Each row of a before or after table is a point. One or more steps were done to the points. Then noise was added and the rows were shuffled. The steps act on columns, c1 being the first. Name the steps. A step turns or swaps two columns, mirrors them in a line or flattens them onto one, adds a multiple of one to another, or multiplies or shifts one. Angles are multiples of 10 degrees, from the lower column toward the higher: turns from -170 to 170, lines from 10 to 170 but not 90. Use the fewest steps. Two steps may share a column if one is a turn and the other turns, adds or multiplies; they go together, in the order done. Otherwise the lowest column goes first.
In the rows, zero is written as 128.

Before, 11 rows:
[[142 112]
 [ 85 126]
 [125  97]
 [139 112]
 [137 119]
 [130  99]
 [158  99]
 [144 127]
 [ 27  55]
 [ 44 123]
 [ 73 102]]
After (11 x 2):
[[119 109]
 [  3 154]
 [ 66 186]
 [122 112]
 [106 102]
 [ 96 113]
 [143 116]
 [125 119]
 [ 71 155]
 [ 99 159]
 [126  86]]
Steps: turn c1 and c2 by -50 degrees

Before, 11 rows:
[[106 126 105 115]
 [176 121 110  93]
 [114 155 122 143]
 [174  85 146  90]
 [131 123  99 130]
 [124 148  84  82]
 [169 146 121  99]
 [115 107 162 142]
 [172 143 144 110]
 [129  84 124  90]
 [174 138 108 143]]
After:
[[ 76 133 103 136]
 [252 152 112 146]
 [242 102 110 126]
 [118 138  84 167]
 [ 95 144 163 106]
 [239 133 145 153]
 [ 93  97 119 141]
 [129 184 125 119]
 [240 189 146 121]
 [136 122 100 122]
 [233 141 122 160]]
Steps: multiply c1 by 2.5; turn c2 and c4 by 130 degrees; add 0.3 times c3 to c2

Before (9 x 8):
[[128 203 173 146 193 129 155  87]
 [142 204 130  81  64 133  84 170]
 [142 116  82 116 107 107 155  14]
 [125 129 174 145 152 139  99 127]
 [145 142 179 104 166 127 143 107]
 [120 129 178 112 107 185 127  96]
 [133  96 130 124 167 209 171 136]
 [141 159 190 158 124  94 145 109]
 [ 81 140  81  76  96 108 136 158]]
After (9 x 8):
[[125 118 123 137 118 123 160  79]
 [ 50 149 109 141 149 122 197 181]
 [138  40 115 163 122 147 232 126]
 [153 132 139 175 128 113 206  78]
 [152 150 247 119 139 143 219 152]
 [113  74 150 121 138 118 188  74]
 [153 165 139 103 120 106 204  64]
 [131 142 160 168 105  55 210  80]
 [152 133  81 109 156  52 140 135]]
Steps: multiply c1 by 1.6; mirror c2 and c6 in the line at 140 degrees; mirror c3 and c8 in the line at 130 degrees; turn c4 and c5 by -130 degrees; multiply c5 by 0.4; shift c7 by 60

Before (12 x 9):
[[137 161 163  73 134  80  97 103 101]
 [152 163 133  89 140 158 145 145 124]
 [162 169 181  94  75 105  95 116 103]
 [ 91 157 115 161 133 130 108 136 124]
 [168 116 155  87 143  83 130 103 130]
 [156 164 153  99 125 131 213 133 244]
 [165  72 120 126 133 171 134 106 138]
 [ 60 166 197 249 119  97 101 188  94]
 [121 118 151 166  86  90 176 105 102]
 [ 49  87 130  82  83  84 146 168 133]
 [150 172 171  89 141 112 123 147  98]
 [ 85 108 160  74 117 176 124 100 102]]
After (12 x 9):
[[ 81  77 165  70 105  94 135 104 107]
 [144 126 147  91 131  96 136 160 124]
 [145 149 170  90 139 143 141 155  97]
 [130  97 155 172 155 134  58 120 104]
 [ 90 127 116 152 120 137 145 150 124]
 [165 145 158 102 190  82  87 142 242]
 [162 142 176  92  88 163  95 136 101]
 [141 136 157  80 129 182 134 114 104]
 [ 61 130 199 248 122 174 116 207  96]
 [ 48  56 130  81 145 159  76 175 132]
 [165  38 116 134 129  94 139 119 141]
 [172  92 158  87 162 158 127 116 129]]
Steps: shift c2 by -30; turn c6 and c7 by 150 degrees; turn c5 and c7 by 60 degrees; shift c8 by 10
